Every row gives one point. The last column is the point's height on a tilted bowl or saddle (a function of degree 2), plus a little noise. Count its main directions that bend up, bend down and stay straight.
In the rows, zero is written as 128.

Points:
[[117  62 163 190]
 [127 136 117 131]
 [146 169 105 118]
 [118  99 112 142]
 [196 120 168 165]
 [113 159 135 136]
 [155 138 125 126]
 [155 119  93 137]
 [105 138 156 155]
 [144 133  79 134]
 [141 145 148 133]
 [112 199 125 138]
 [139 130 160 149]
 [124 107 210 223]
 [ 96  67  91 157]
 [141 198 154 131]]
Directions: 2 up, 0 down, 1 straight

Points:
[[ 88 123 150  84]
 [151  88  92 113]
 [117 116 126 124]
 [163 152 122 100]
 [136 107 182 117]
 [127 100 157 101]
 [200 174 124 104]
 [169 102 163 132]
 [152 157 124  98]
 [ 78  71 140  91]
 [ 43  94 115 182]
 [ 86 164 106  53]
 [121 128 106 124]
 [126 128 170 122]
 [104 136 159  90]
 [132 169 173 135]]
Directions: 1 up, 2 down, 0 straight

Points:
[[115 122 124  70 122]
 [125 161 186  71 113]
 [178  90 149  91 139]
 [ 70 140 178 154  79]
 [130 171 117 177  97]
 [155 135  99  65 123]
 [105 125 142 116 121]
 [115 136 115  64 115]
 [185 135 145 166 125]
 [145 104 170 146 127]
 [122 120  76 186  90]
 [118 147 134 138 118]
 [160 100 146 120 138]
 [ 85  82 142 111 112]
 [ 14 161 142 166   7]
 [134 143 148 117 130]
 [121 150  76 144 102]
 [134 159 142 160 113]
 [ 61 138 128 174  66]
 [123 108 201 117 123]
 [102  90 135 169 102]
 [111 117 125 120 124]
 [139 140 105 105 127]
 [156 161 170  73 127]
 [123 121 159 134 127]
 [119 147 141 138 118]
 [148 108 132 190 107]]
Directions: 0 up, 4 down, 0 straight

Points:
[[135 121 119 125 121]
 [122 142  80 134 102]
 [129 135 173 189  88]
 [123  79 134 116  99]
 [120 132 165 170 117]
 [170 183 102 140 152]
 [ 96 151 141 130 137]
 [ 97 156 126 134 126]
 [129 151 159 107 122]
 [106 105 144 105 123]
 [ 67 130 124  74  55]
 [214  92  95  43 138]
 [105  93 138  71 101]
 [131 128  95 120 112]
 [160 152 136 172 114]
 [136 190  73 155 140]
 [160 108 164 167  61]
 [113 136  80 176  71]
 [132 189 161  97  80]
 [135 140 152 137 129]
 [143  86 112 140  84]
 [173  94  82 158  94]
 [ 66 142 124 140 106]]
Directions: 1 up, 2 down, 1 straight

Points, 23 rows:
[[107 141 155 127 136]
 [118 107 100 136 114]
 [105  73  96  97  99]
 [137  89 171 118  98]
 [106 113  85 107 116]
 [191 131 109 142  94]
 [145  86  92 134  84]
 [128 125 115 179 120]
 [142 144 167 108 116]
 [ 73  95 114 159 128]
 [ 82 136  89 178 119]
 [148 163 162  72  87]
 [189  90 100  77  37]
 [ 89 131 186 104 127]
 [153 121 174 137 108]
 [148 149  93 139 114]
 [151 162 107  73  89]
 [108 116 119 127 132]
 [138 120 161 130 122]
 [161  63 174 113  57]
 [ 87 130  88 191 109]
 [150  90 165 156  94]
 [ 78 147 111  68 130]]
Directions: 0 up, 3 down, 1 straight

Points, 41 rows:
[[ 99 122 172 152 104 162 104]
 [142  99  94 143 118  80 118]
 [157 113 134 170 166 138 142]
 [ 68 154 138 109 125 173 128]
 [ 99 126  96 201 152 159 104]
 [168 182 108  99 150 179  73]
 [124 113 179 155 132 111 138]
 [ 89  89 106 109 151 135 182]
 [ 61 188 104 125  84 124  52]
 [ 85 205 147  81 123 106  55]
 [130 138 104 138 157  94 126]
 [149 115 103 122 124 100 126]
 [134  87 138 137 123 163 143]
 [180  87 105 149 208  71 173]
 [176  76  98 179  72 123  49]
 [134 191 115 100 133 148  91]
 [146 105 175 195 140  92 163]
 [105 125 176  57  63 162 121]
 [ 82 132 153 160 143  99 128]
 [114 112  97 124  61 149 107]
 [180 125  85 143  95  93  91]
 [123  89 155  76 103 111 124]
 [ 97 141 122 161 124 137 110]
 [ 76 149 120  67 146 145 138]
 [149  92 132  68  83 173 138]
 [145 127  83 127 147 155 113]
 [129 118 178  99 129 143 122]
 [ 96 176 144 151 124 131  78]
 [116 148 161 113 161 120 118]
 [120 102 139 182 124 137 134]
 [161 108 175 145 176 171 116]
 [144 161 156 148 148 115 117]
 [128 163 113 130  77 104  90]
 [ 87 103  69 183 198 166 152]
 [159 126  97 127 117  86 114]
 [159 111 144 122 166 146 135]
 [114 133 162 137 113 167 110]
 [178 136 130 118 156 120 124]
 [117  48  63 129 132 124 145]
 [151 124 131 170 137 147 117]
 [ 90 181 172 119  76 132  58]]
Directions: 2 up, 4 down, 0 straight

Points (38 x 7):
[[173 139 121 101 106 161 134]
 [138 137  88 102 118 103 105]
 [117 161 174 118 201 111 113]
 [134 122 128  75 119  53  60]
 [127  87 135  80 137 141 124]
 [137 167 141 142 168 129 132]
 [137 144  89 166 128 114 110]
 [182 165  78 167 170  91  90]
 [133 103 111 161  30 116  68]
 [109 135  93 108 157  68  70]
 [174 114 123 127 135 130 136]
 [139 160  76 175 154 161 125]
 [133 112  94  82 106 118 107]
 [120 175 119 186 138 122 116]
 [165 104 158 131  89 156 126]
 [ 74 146 184 109 159 184 119]
 [145 117 186 177 138 120 123]
 [139 112 115 119 163 197 143]
 [133 133 169 186 132 139 132]
 [101 124 167 147 131 143 119]
 [ 63  99 149 170 182 124  80]
 [136 133 154 147  62  42  22]
 [173 119 116  92 144 121 129]
 [159 124 102 157 158 120 122]
 [153 143  79 172 136 137 121]
 [118  67 126  71 156  94 104]
 [157 123 162 116 107 110 111]
 [180 112 137 143 109 147 137]
 [ 82 101 137 132 105 112  79]
 [109 140  89  76  86 140  92]
 [151 166 120 115 145 167 142]
 [144 118 141 115 109 118 116]
 [150 118 188 170  75 193 124]
 [ 81 157 134  88 128 145  91]
 [136  69 168 133 104 191 120]
 [168 168 131 125 170  49  61]
 [ 99 177 122 130 119 145 112]
 [207 134 138 115 113 116 122]]
Directions: 0 up, 4 down, 2 straight

Points:
[[172  96 172 123 218 185  76]
 [ 99 108 135 106 168 136 108]
 [128  87 146 104 153 132 109]
 [117 115 146 177 147 145  88]
 [141 112 123 186 158 122  89]
 [ 83 136 126  86  79 148 100]
 [143 133 151 134 135 132 115]
 [154 154 137  33 153  89 115]
 [177 197 168 119  99  81 109]
 [141 149 136 152 136  78 115]
 [117  93 196 143 146 123  90]
 [159  83 158 164 171 155  78]
 [141 102 152  88  90 133  97]
 [ 86 149 103 146 119 130 105]
 [ 70 125 140 122  87 160  91]
 [117 118  70 148  46 105  85]
 [186 155 175 161 122  97 103]
 [102 179 135 177  59 132  80]
 [191  85 198 104 172 141  96]
 [142 144 166 123 100 132 109]
 [197  99 162 128 102 110  86]
 [103 104 128 138 115 142 103]
 [158 185  99 102 163 153 105]
 [119 103 198 125 108 109  91]
 [173 109 138 171 144 157  85]
 [114 103 111 139 154 136 104]
 [122 148 135 129 152 151 112]
 [166  48 143 154 149 134  74]
 [ 98 174 164 165 164  89 104]
 [150  98 127 126 124 119 109]
 [123 107 141  93 111 215  85]
 [140 170 133 185 138 107  97]
 [170 152 109  94  51 133  82]
 [ 98 145 142 101 108  66 117]
 [144 100 112 151 100  40 102]
 [117  93 122 121  98 141 101]
 [115 131 132 179 165 144  88]
 [126 175 205 113 128 143 113]
 [ 89 155 141 179 117 128  92]
 [108 110 117 123 106  91 114]
 [149 133 130 126 114 167 107]
 [146 109  91  96 126  97 109]
 [106 112 148 126 147 186  91]
 [158 123 122  84 149 165 108]
 [136  64  96 195 104 117  73]]
Directions: 0 up, 4 down, 2 straight

Points, 76 rows:
[[164 171 140  78  72  98  87 104 177]
 [153  94 107 126 170 162 108  85 123]
 [142 108 122  96 142 123 208  96 110]
 [180 179 153 146 159 119 103  99 128]
 [123 112 121 124 129 152 167 143 119]
 [183 102  86 131  88 148  95 134 134]
 [153 159 130 123 113  56 182 103 172]
 [106 130 150 139  79  96 113 107 176]
 [160 176 111 125 108  75 121 114 170]
 [ 97 184 131 136 143 118 119 143 135]
 [123 195 151 174  64 169  80 159 146]
 [139 155 100 187 145 115 149 159 112]
 [145 165 161 126  87 143 106  75 151]
 [149  57 161 161 127 107 142 111 139]
 [124 124 104  88 152 176 129 155 103]
 [116 169 103 166 152 135 131 111 125]
 [111 102 177 140 159 157 109 120 110]
 [ 99 166 142 174 164 147 140 107 121]
 [ 93 100 101  74  94 120  73 129 169]
 [185 183 167 128 163 183 133 143  77]
 [ 42 156  89 158  98 141 112  71 210]
 [142 153 152 104 113 159 156 156 130]
 [111 106  79 125 129 165  77 133 125]
 [137  82 122  89 170 132 140  87  91]
 [137 115 121 133 179 128 111 117 108]
 [162 155 181 105 131 173 139  95 103]
 [118  53  75 150 144  76 114 147 128]
 [119 108 154 141 180 175 177 163  99]
 [ 97  69 114 151 157 187 164 114 125]
 [137 151 152 121 147 134 145  91 115]
 [167 147  81 123  98 132 153 179 141]
 [160  70 102 117 171 136 151 181  96]
 [182 169 120 133 118  94 179 139 155]
 [104 126 198 141 111 140  93 157 141]
 [138 129 132 109 103 103 121 145 146]
 [ 74 137 133  97 137 114 128 144 138]
 [ 42 131  87 153 165 114 118  98 160]
 [134 159 156 129 126  61 154 108 161]
 [157 190  71 113  99 123 117  99 164]
 [139  91 196 126 146 134 131 110 113]
 [169 198 134 116 175  98 168 151 134]
 [143 112  97 145  73 110 158 122 171]
 [102 131 151  91 165 126 102  84 110]
 [118 142 158  84  81 134 118 148 168]
 [140 150 151 196 127 147 100 133 118]
 [179 114  93  71 125 131 187 123 114]
 [100 134 137 159 194 141 129 158  89]
 [174  99 149 109 108  96 154 192 158]
 [110 140  97 125 140 103 161 128 139]
 [ 48 107 117 106  82  81 132 117 188]
 [164 135 116 186 181  69  75 116 171]
 [154 156 179 191 181 114 136 120 140]
 [182 145 200 125 129 144 119 119 121]
 [143 116 122 122  98 171 171 130 136]
 [151 116 165 187  70 140 135 113 183]
 [105  92 122  90 105  79 152 148 147]
 [133 181 141 113  93  98 116 118 173]
 [ 93 125 135 109 111 115 160 146 151]
 [204 125  94 132 106 209 133 134 101]
 [ 98  86 140 144 115  90  90 134 149]
 [128 124 170 129 108 175 128 160 125]
 [136 111 154 123 135 120 122 139 116]
 [103  86  88 134  87 104 125 122 161]
 [170 146  92 130  53  75 116 105 206]
 [ 80 117 147 203 144 144 166 133 134]
 [150  66 113  81 155 103  85 133 110]
 [150 115  65 104 105 110 130  91 140]
 [115  90 134 124 185 172 111 129  99]
 [ 90 125  74 119 155  94 110 153 138]
 [110 102 188 142 133 117 154  46 124]
 [118 147  96 239  94 105 134  80 225]
 [101  84 151 162 166 111 148 130 120]
 [144 111 204 121  98  69 117 152 173]
 [ 87  90  62 104  51 102  95  86 215]
 [108 104 180 208 149  84 147 135 164]
 [133  63 118  92 139 138 104 151 112]]
Directions: 5 up, 1 down, 2 straight

Points:
[[154 114  66  43 124 159 134  99 172]
 [124 146 146 121 132  68 156 120 130]
 [109 150 143  97 113  90 168 119 104]
 [107 112 139 182 112 122 171  50 105]
 [146 161 158 131 107 142 195 116 100]
 [118  97  89 174 146  73  90 192 164]
 [ 93 203 142 134 159  91 144 101 128]
 [104 123 145  86  69 147 106 149 113]
 [ 89 112 106 103 168  98 128 121 122]
 [143 155 121 106 156 153  76 144 113]
 [104 117 138 143 155 115 119 114 135]
 [ 89 122 131 137 157  88 137  76 143]
 [ 79 101 164 164 145 104  94  80 139]
 [119 155 108 134  77 117 178 126 119]
 [159  88  80  77 140 120 154 134 154]
 [201 168 143 112 105  82 158 149  96]
 [201 135 122 171 110 128 121  93 143]
 [ 33 170 118  63  68 130 103 117  27]
 [107 123 126 121 138 118 106 124 130]
 [144 162 149 129 139 101  90 164 109]
 [183 109  90 114 129 164  84 168 199]
 [141 160 114 135 188 124 120 105 124]
 [136 154 183 162  93 163 189 198  95]
 [108 113 130  89 159 102  90 115 101]
 [ 55 174 143 138  90 104  87 132 114]
 [ 76 201 134 148 171  65 153 141 148]
 [103 136 119 149 108 126  93 159 135]
 [120 161 151 134 119 141 175 115 116]
 [ 85 116 163 126 103 166 167 139 125]
 [143  91 165 119  95  66 176 106  80]
 [ 94 118 128 118 135 131  82  85 109]
 [123 124 139 129 128  45 156 178 130]
 [150 147 118 139 157 152 148 167 130]
 [136  87 155 171 138 107 165 171 124]
 [180 146 127 110 154 132 110 122 132]
 [114  95  76 181 186 149 105 114 125]
 [148 172 158  70 147 101 135  74  77]
 [123 121 100 162 138 168 166  92 136]
 [189  91  75 139  72 104 122  83 182]
 [114 113 144 133 129 131 192 159 111]
 [132 139 168  70 169 129 132 177  70]
 [133 119  69 147 124  91 135 152 183]
 [142 135  84 105  93  95 127 129 147]
 [165 134  82 186 120 116 114 107 175]
 [128  31 110  81 176 139 190 167  37]
 [165 159  76 120 165 159 166  83 185]
 [164 169 116 113 134 118 123 143 130]
 [178 109  91 148 181 178 130 147 162]
 [110 134 127 139 138 126 109 165 132]
 [136 149 149 116 141 115 105 178 110]
 [104 105 153 155 157 108 187  60 111]
 [146 126 155  93 158 144 116  92 103]
 [138  73  95 139 167 127 167 146 137]
 [153 118 152 152 191 126 199 177  73]
 [145 179  80 145 138  99 151 179 141]
 [147 117 144 175 136 115 146 138 137]
 [ 94  78 100 143 200 154 122 157  95]
 [126 158 142 141 174 129 147 133 116]
 [ 63 161 114 181 162 129 169 163 119]
 [123 125 174 163  68  97 201  96  87]
 [ 83 115 150 116  79 119 112 107 113]]
Directions: 2 up, 5 down, 1 straight
